Each row of a before or after table is a point. The points were changed in one or more steps. Then noise was added and the rows were shuffled. The steps act on how far a point lies along the listed directions, d1 being the first. Write out the steps. A step turns or swaps two directions, mirrors them in a line or flattens them onto one, adds a multiple of one to another, or multiplies one. Angles are multiples of 10 degrees, from the lower direction toward the higher: turns from -170 to 170, lines from 10 to 170 but not 90. Use the fewest steps. Two steps may share a direction if one is a turn and the other turns, adds or multiplies; they go together, in the order done. Otherwise the lowest direction goes first.

Directions:
(1): [-29 -10 -37]
(2): [ 37 -17 -25]
(3): [  8  44 -18]
Before:
[[  6  28 -12]
 [ -6 -42  31]
 [  9  20  43]
 [ -3  39 -23]
 [ 15  30 -13]
 [-36  30  36]
 [ 16 -16  -7]
 [-39  41  26]
 [-13 -16   0]
 [-20  66  -2]
 [  8  35  19]
 [  2 -37  21]
 [-40  40  19]]
After:
[[-23  22  20]
 [-52 -14  44]
 [-24 -46  39]
 [  7 -12 -17]
 [ -7   1  39]
 [-40  11  16]
 [  9  17 -15]
 [ 39  -9 -15]
 [ 46 -22 -17]
 [-10 -47  36]
 [-24  11  16]
 [ 19 -11  41]
 [-28 -43  29]]
Steps: turn d2 and d3 by 90 degrees

Directions:
(1): [ -2 -46  21  21]
(2): [ 36  -8 -35  20]
(3): [38 15 37  1]
Before:
[[  4 -15 -14  -6]
 [-17   2  10 -26]
 [ 50  45  52  -3]
 [ -4   3 -31 -15]
 [ 76  16  45  14]
 [-21  -2   1 -19]
 [ -7 -11 -11  -4]
 [ 49  20  21  13]
 [-20 -17   1   3]]
After (9 x 4):
[[ 37  42 -27   0]
 [ -9 -16  29   7]
 [ 21 -18  -9   5]
 [ 66  65 -26 -11]
 [-29  -9  23 -19]
 [  8  81  -6 -30]
 [  1 -19  -2   0]
 [ -1 -24 -31  -1]
 [-37   0  29 -34]]
Steps: turn d1 and d3 by 60 degrees; multiply d2 by 2

Directions:
(1): [-28  -8  16  13 -51 -25]
(2): [ 21 -15 -19  59  -4   6]
(3): [ 33  42  20   2 -29  23]
(4): [  0 -41   6 -15 -19  48]
(5): [ 47 -25  -3 -21 -13 -33]
Before:
[[-48  15  12 -16 -14  -2]
 [-21  21  -9 -33  28 -18]
 [-32 -13   7 -26 -12 -25]
 [  1 -32   3   0  -4  21]
 [-53  -2  24  -3  -1  -8]
 [  4 -35  -9  -9  22  -6]
 [-14 -13  -4 -21   2  -2]
 [-51  33  34 -37 -19  -8]
 [ 14 -31  -5  14 -19 -12]
 [-32  15   2 -13  26  -6]
 [-16 -27  21 -29 -13   3]
 [ 60 -35  -5 -18 -35  13]]
After, 12 rows:
[[-27  -4   9  86 -69 -24]
 [-21  -8  13 -21 -29 -33]
 [-23  -4 -15  36  29  30]
 [-50   0   1  57 -48 -15]
 [ 67  16  -1 -49  -8 -57]
 [-15  18   7  -8  18 -23]
 [-24   4  12  38 -15 -45]
 [-71  -5  22  61 -32 -16]
 [-13  -4 -13  -5  52   2]
 [-18   5 -14  21  11 -10]
 [  8 -12 -36  37  35  32]
 [-45 -15  -1  49 -41 -33]]
Steps: multiply d1 by 2.5; turn d2 and d4 by 160 degrees; add 1 times d3 to d5

Directions:
(1): [ -1 -11  47  -4 -29 -27  26 -38]
(2): [-55 -11  -9   5 -23  35  32   8]
(3): [ 39 -28 -16  10  -8  46   5 -35]
(4): [-16 -36 -42 -19  22 -35  11 -24]
(5): [ -2 -57  14  17 -17  -9 -32  30]
Before:
[[-20  -2  17  14 -15  -4  13  -2]
 [ 67 -43 -29  18 -37  73  18 -82]
 [ -5 -41  14  12 -18 -15  -9  27]
 [ 36 -16  -2   0  15  25 -22 -11]
 [-12  10   6  -2 -11  12  14  -6]
 [ -8  10  32   2  -5  24  16  -2]
 [-30  15   4   9  -5  -3  15  -8]
 [ -6  18  25  23 -11  14 -11  27]
 [ -2   3  11   3   3 -13  -4  -9]
 [-16   7  18  15  -1  35 -16  43]
 [  1 -17  22  19   0 -19  -8  20]
 [  4 -14  -6  27  -6  25  -2   1]
 [-18  24 -35   0  34  33 -14  42]]
After, 13 rows:
[[-10  19 -48   1  37  44  -6  24]
 [120  17   3  -4  14 -37 -39 -58]
 [ 21 -25  -2  26   5   2 -21   3]
 [  6   9  -6  -5  -3  12  18 -25]
 [ -4 -85  23  26 -33 -11 -31  44]
 [-14 -47  21  27 -11 -17 -11  31]
 [ 24  -1   9  -6  27 -19 -36  12]
 [ -7 -39  -8  13   4  30 -19  25]
 [-12   4   9   4   0 -10   3  -6]
 [-14 -21  -2  18  -5   7  -6  10]
 [-13  14  -7  11  -5  18  21 -30]
 [  6  -1  14  -3   9  14  18 -24]
 [ -7 -18   8  18 -15   7  13 -12]]
Steps: turn d2 and d3 by 70 degrees; multiply d4 by 0; multiply d5 by 2

Directions:
(1): [-10 -48 -36  21 -17  -6 -13  31  35]
(2): [ 10  26 -22  35 -14  30 -51 -25  -3]
(3): [ 37 -18  43  37 -24  10   6  26 -23]
(4): [ 35  42 -16  11 -22 -43  18   7  26]
(5): [  1   5 -27 -34 -31 -10 -19  31 -50]
(6): [ 53 -29   5 -41   0  -1 -24 -25  17]
Before:
[[ 31   1  16 -56   9 -14  11 -37   4]
 [-17 -39  -8  32 -11  -4  16  55  -9]
 [ 22 -36  15  -7  11  28 -11 -29  -6]
 [-16  -8 -22  22 -13 -13  15  20  16]
 [  4   5   7 -15  13   9  12 -14 -20]
 [  8 -12 -32   1 -28 -36  33  45 -23]
 [  4  37 -21  -1 -31   0 -28  22 -38]
 [ -2 -40 -42 -45 -15  -1 -36  20 -29]
 [ 38 -29   6   2 -27 -33   9  43  13]
 [ -8  25 -10 -18 -15 -10 -22   2 -42]]
After, 10 rows:
[[ 52 -45  -2 -15 -30 -27  27  37 -32]
 [ 71 -84  42  15 -30  10 -10  43 -20]
 [ 14   2  38  27   6  39   6 -22 -39]
 [ 23 -26 -13 -14  -8 -12  -1  -5  27]
 [-27  18 -36  -8 -16 -17 -19  16 -25]
 [ -7  10 -37 -75   7   4 -40 -22 -46]
 [ 17  17 -25   7 -42  -9 -26  38 -25]
 [-24   6  -9   9  11   6  10   3 -19]
 [ 84 -29  83  10 -30 -15  22  44 -40]
 [-51  49   2 -32  28 -14  41 -26 -15]]
Steps: turn d1 and d6 by 90 degrees; turn d2 and d4 by 20 degrees; multiply d3 by 3

Directions:
(1): [-32  16  43  25 -21 -24  16  41 -10]
(2): [-37 -33 -16 -16  -8 -14   6 -18 -57]
(3): [ 14   7  22  47  14  33 -28 -16 -40]
(4): [ 12  14 -14  12   7 -63 -45  -6  -4]
(5): [ -6  16  52 -49  28  -4 -13 -21  -5]
Before, 9 rows:
[[-17 -10  17 -15  15  36  23 -33 -49]
 [-29 -11  -5  -4 -22 -12  -3 -13 -36]
 [-12   8  29 -54  -7  66  48   0  37]
 [-14  19   4 -37  10 -22 -12  -1 -29]
 [ 29   7 -14   7  12  11 -22 -31  -2]
 [-11   6  86 -31  34 -14  -5  -1  -8]
 [-15  -8  11  12  -3 -17 -14  13 -13]
 [ 10  24  39  51   2  -5 -32  17 -27]
 [ -7  -4  16  -4  14  20  15 -11  11]]
After, 9 rows:
[[-13 -17  -3   5  -2 -16 -14   4 -18]
 [ 41   4 -33  11  10  16 -21 -31  12]
 [-12   5  -8 -32  15  -9 -21 -22 -58]
 [-52 -26  18  11  -9  22  35 -15 -91]
 [ 30  16  -1  62  -5   2 -27  19  -3]
 [-33  42  98 -10 -21  55  51  41  26]
 [  1   6  88  17  34  10 -19  -1 -30]
 [-50 -32 -21 -16 -27 -21   2 -26 -68]
 [-12   3  31  15   8  17  17   3   8]]
Steps: add -1 times d4 to d1; multiply d2 by 2; turn d3 and d5 by -40 degrees

Directions:
(1): [-20 -32 -45   3 -17  30  -3  27  10  45 -29]
(2): [-20  36  16  26  -2  22 -33   8  25 -31 -50]
(3): [-15 -41  26  50  -6 -26 -13  13  38   3  28]
(4): [ 11 -19  11 -26 -29  31 -38 -55  25   5  12]
(5): [ 58  13 -28  28  39   0 -35  -2   9  20   6]
(6): [ 11  16  42  18 -32  16 -22  20 -48  37   9]
Before, 12 rows:
[[-11 -23  -7  -4  45 -44  50 -11  15 -33  29]
 [-17   5  15 -19  24 -22  17  -8  44 -39   9]
 [-44   2  23 -34 -12   0  29  -5 -16 -16 -16]
 [-25 -56  -8  39 -15  25 -22  46  18  12   1]
 [ 12 -10 -25 -29   9   6   9 -45  12 -10  22]
 [ 22 -45 -41  10  42 -42  42   9  14   1  37]
 [ 48  -8  -4   7  51 -52   1  -1   8   9  30]
 [ -7 -14  44 -59 -40   0   5 -25 -32 -17   8]
 [-10 -25   1  64   2   0  -8  10  33  34   4]
 [-23  26  49 -16 -46  22 -15   9 -10  -3 -18]
 [ 29 -45 -17  -5  -1  19 -28 -39  39  32  43]
 [ 15 -33 -48 -23  16   2  17 -23   2  -8   7]]
After, 12 rows:
[[ 22  14 -19  -1  39   2 -18   5  43  -4 -12]
 [ 32 -28 -16   1  10   0 -12 -33  11  23  43]
 [ 41 -51 -23  14  19 -13  -5 -15  -6  18  41]
 [ 31 -27  28  39   9 -36 -18  31 -10  52  35]
 [ 22 -34 -21  48  54 -32   6   9  25  10  35]
 [-35  23   5 -55 -23  24  13 -11  14 -33 -42]
 [-18 -13 -26 -33  27 -14  28 -15  18 -22  -9]
 [-23  12  33  59  -4   5 -15   4  20   5 -17]
 [ 39 -55  -5  67  32 -45   5  31  14  32  63]
 [ 23 -42  29  21 -20  12 -43 -25  24  38  57]
 [-24 -10  16  28  -4  21 -28  24  15 -40 -15]
 [-10 -55  -8 -52 -11 -17  22 -28  18 -17  13]]
Steps: multiply d1 by 0; multiply d2 by 1.6; turn d2 and d3 by -40 degrees; turn d5 and d6 by 70 degrees

Directions:
(1): [-20  -2 -16 -55  17 -17  33  14 -19  -3  -8 -55]
(2): [ 40   5  17 -26  -8 -26  40 -33 -10  30 -32  33]
(3): [ 35  10  -3   4 -22   0  15 -34  53 -39   6 -39]
(4): [-34  -7   2   0  -1  57  12 -63 -19  10  -1  -8]
(5): [ 51  -6 -22  18  23  -7 -30 -21 -56 -10   4 -24]
Before, 12 rows:
[[ 13   8  -2  -9   2 -28 -10  23  -9  16 -12  22]
 [  9   7 -11   8   7 -21 -28  26  -7  -4  14  -6]
 [ 14   2  -2 -16   0 -15   3   7 -10   3 -16   7]
 [ 24   7 -10  22 -12 -12  -5  14   9 -35   6 -28]
 [  7  -8   6 -13   5  -7  22  -8 -20   6  -4   7]
 [ 36   9   2  -1  -8 -21   3  -5  55 -48   4 -53]
 [  0   3 -14   0   3  -9 -16  37 -13   6   6  14]
 [  5 -12   5 -15   7 -11  -2  -7 -18  16 -13  31]
 [  3  -8 -10 -54  32 -33  27  27 -44   4 -14 -30]
 [ 18   0  -1   0  21 -17 -10  17 -31   9   5   4]
 [ 18  -3   1   4  -7 -16  -5  24  -2  10   4   7]
 [-21  -3 -16   0  19 -16 -13  43 -12  -4   8  -8]]
After, 12 rows:
[[  23    3    1   -1    1   -5    2  -16   31  -35    3  -47]
 [  -6  -10    7  -18    8   -5   17    2  -28   16   -7   15]
 [   0   -2   -1   -2   23    5   -6   -2  -42   16    3    1]
 [ -37   -6  -16    2   29   -3  -19   36  -38    6    6    1]
 [   7    3   -2   -5    1  -10   -8    2  -18   17  -13   14]
 [  -3    6  -11    8    5    1  -26   -1  -17   -2   17  -10]
 [   5  -13    8  -16    6  -10   -1  -14  -14   14  -13   29]
 [  17   -3    0    2  -10    0   -2    1   -5   10    4    1]
 [   2   -1   -1  -20    5   -6    4    5  -24    7  -15   13]
 [ -55  -26   -8  -59   59  -17   12   49 -119   60  -22   18]
 [  14    9   -8   22  -11    6    0  -11    0  -30    5  -31]
 [   0   -1  -13    3    3    5  -14   16  -25    6    6    8]]
Steps: add -1.5 times d1 to d3; multiply d4 by 0.4; turn d4 and d5 by -40 degrees

Directions:
(1): [ 41  15  -7  -9  23 -32  -2 -12 -65  24  15 -12  40   1]
(2): [-11 -24   8 -34  54  23  34 -22 -16   7  24 -10 -44 -27]
(3): [ -8  40  -1   7   7  39 -23  64 -21   9  27  12  -4 -37]
(4): [  6  -9 -20 -12   3  23  16  33  20  47 -18 -67  11  23]
(5): [-20  -6 -52  21 -11  18 -17 -32   2 -24  57 -34  16  -3]
(6): [ 14   1 -29  -2  -2 -25   8  26  -1  11  41  25 -49  58]
Before:
[[-10 -47 -27  -5 -15  12  34 -25  49   9  -9 -55 -14  42]
 [ 10  20 -36   6  -2  31 -39  -4 -34  19  24 -40  36 -20]
 [ 21   8  60   5  -4   8  -1   8  13   7 -35  39  19 -15]
 [-12   3 -20 -31  34  17  -2 -24 -55  -4  57 -20   8 -30]
 [-26  56 -37  35   5  24 -43 -10 -31 -13  61  -7  30 -21]
 [-39 -44 -29 -21   3  17  26 -18  40  -3  19 -72  -3   4]
 [ 23 -22  13 -16  14  -5  15  22  -1  16 -46 -16  -8  -1]
 [-26 -25 -21 -17   4  45  24  12  22  28  27 -51 -39 -10]
 [ 42  33  39 -26  24 -40  23  33 -49  15 -22  52 -18  17]]
After:
[[  4  16 -11   8   0 -33  -1 -39 -35 -56  49  54 -16   8]
 [ 10 -28  42 -23   3  -5  37 -12  20  18 -69 -12  -2   4]
 [ 22  19  -6 -12  -1  24 -17  46 -14  48 -19 -20   0   8]
 [  6  12  20  29 -13  14 -24 -22   0 -29  27  41  23 -23]
 [ -1  -6  29 -33  20  19  31  43  -6  45 -11   3 -53 -15]
 [ 13 -12  23  -2  10 -14  -5  -2 -20 -27 -22  35 -15 -30]
 [-13   7 -15 -43  34  42  11  38 -30  32  35 -37 -13 -15]
 [-11 -21  37 -46  23   8  35  33  14  30 -44 -34  -5 -18]
 [-10  41 -40  10   8  27  -7  47   5  51  20 -51   5  39]]
Steps: multiply d1 by 0.4; turn d3 and d6 by 40 degrees; add 0.5 times d2 to d3; turn d4 and d5 by -90 degrees

Directions:
(1): [-62  13 -22   2  14  38 -26 -19  -8   5  -4 -34  10 -25  62  -4  16  19]
(2): [-59  20  24 -30 -21  19  23  11   9  -1  -8  19  57  30 -27 -17   6 -33]
(3): [ 21  35  59  28 -19  26 -33  -5  13  16  -2  33 -25 -20  20 -28  28 -31]
(4): [ 21 -15  20 -35  17  37  -4  -3 -12 -19 -38 -51  -2 -42 -34  23  17 -38]
(5): [ 14 -36  23 -24  45  12  23  28  23  37 -40  34  18  -8  24  -8  16  40]
(6): [-27  20  28   0  16 -60 -34  10 -23  51 -29 -35  -9   1 -29 -18  -8  12]
Before (11 x 18):
[[-36  33   1  17 -29 -10   2   4  -2 -10  26  23  18   9  19 -11 -12 -11]
 [  4  17 -28   8 -24   5 -11 -28 -14 -36  38 -18   3   1  31  13   0  10]
 [-38 -54 -23 -27  44  26  29   1  -7  13 -26 -53  41 -37 -13  34  15  31]
 [-67   3 -15 -23  25  28   5 -19  -6   4 -30 -65  28  -2  -1  22   2   1]
 [-27   7   4 -16  -8 -10  -3   3 -29 -12 -20 -55  27  -7 -40   1   0 -38]
 [ 13 -16  -4  -5   8 -49  23  27  -5   7  -8  22   0  38 -44   5 -12  15]
 [ 39  -8  72  -4  21  41   6  20  41  -4 -38  25 -11 -31  19 -18  40 -15]
 [ 39 -40 -73   2  48 -51  42 -11   6  -7 -13 -40 -35  10   3  37 -46  55]
 [-22 -23 -51 -11   5  41  26 -11   5 -34  -9 -19  17 -12  16  22   8  10]
 [ 11   0  14   1  -6  -3  31  14  -4 -17  28  43   8  29 -16  -1 -26  15]
 [ 36  -3  -1   2 -11   3   9  -3  23   1  -3   7 -24  -5 -18  -3   1 -21]]
After, 11 rows:
[[  48   -5   67   30  -20   31    9    7   26   19    5   46   -5  -29
   -24   -4   37  -31]
 [  56  -39   16  -34   35   -8   28   20   11   11  -23   21   21    0
    14   12    9   49]
 [ -13    0  -39   -4   -1   17   -2  -19    9   -6    0  -29  -11  -15
    14    1    2   -6]
 [ -21   -4    5  -18    7  -25   26   28   -1    8  -12   16   33    9
    -7   -1  -17   12]
 [ -38   19   19    0   10   29   -5   -2  -18   -3    7   -1   10   -6
    22   -7   -5   13]
 [  -1  -33   24  -22   30   11   37   36   16   23  -42   30   47    0
    14  -15   20   16]
 [ -27   53  -46   38  -78    0  -26  -50  -25 -114   73  -86  -29    7
   -38   22  -22  -84]
 [  37  -10   59   -6   13   11   39   19   39   25  -35   53    9   22
   -31    0   10  -12]
 [ -44   22   11   13   12   14  -30    5   -3   28  -19    7   -4  -10
    47  -21   27   17]
 [  52  -21   29   -6    5   36   27   16   31   -3  -36   42   -4  -17
   -11    2   28  -15]
 [  64   -2   47   33   56   19   -7   -4   47   56  -57   31  -58  -42
    78  -20   24   40]]
Steps: multiply d1 by -1; turn d3 and d5 by -140 degrees; multiply d5 by 2; flatten d4 and d6 onto the line at 130 degrees
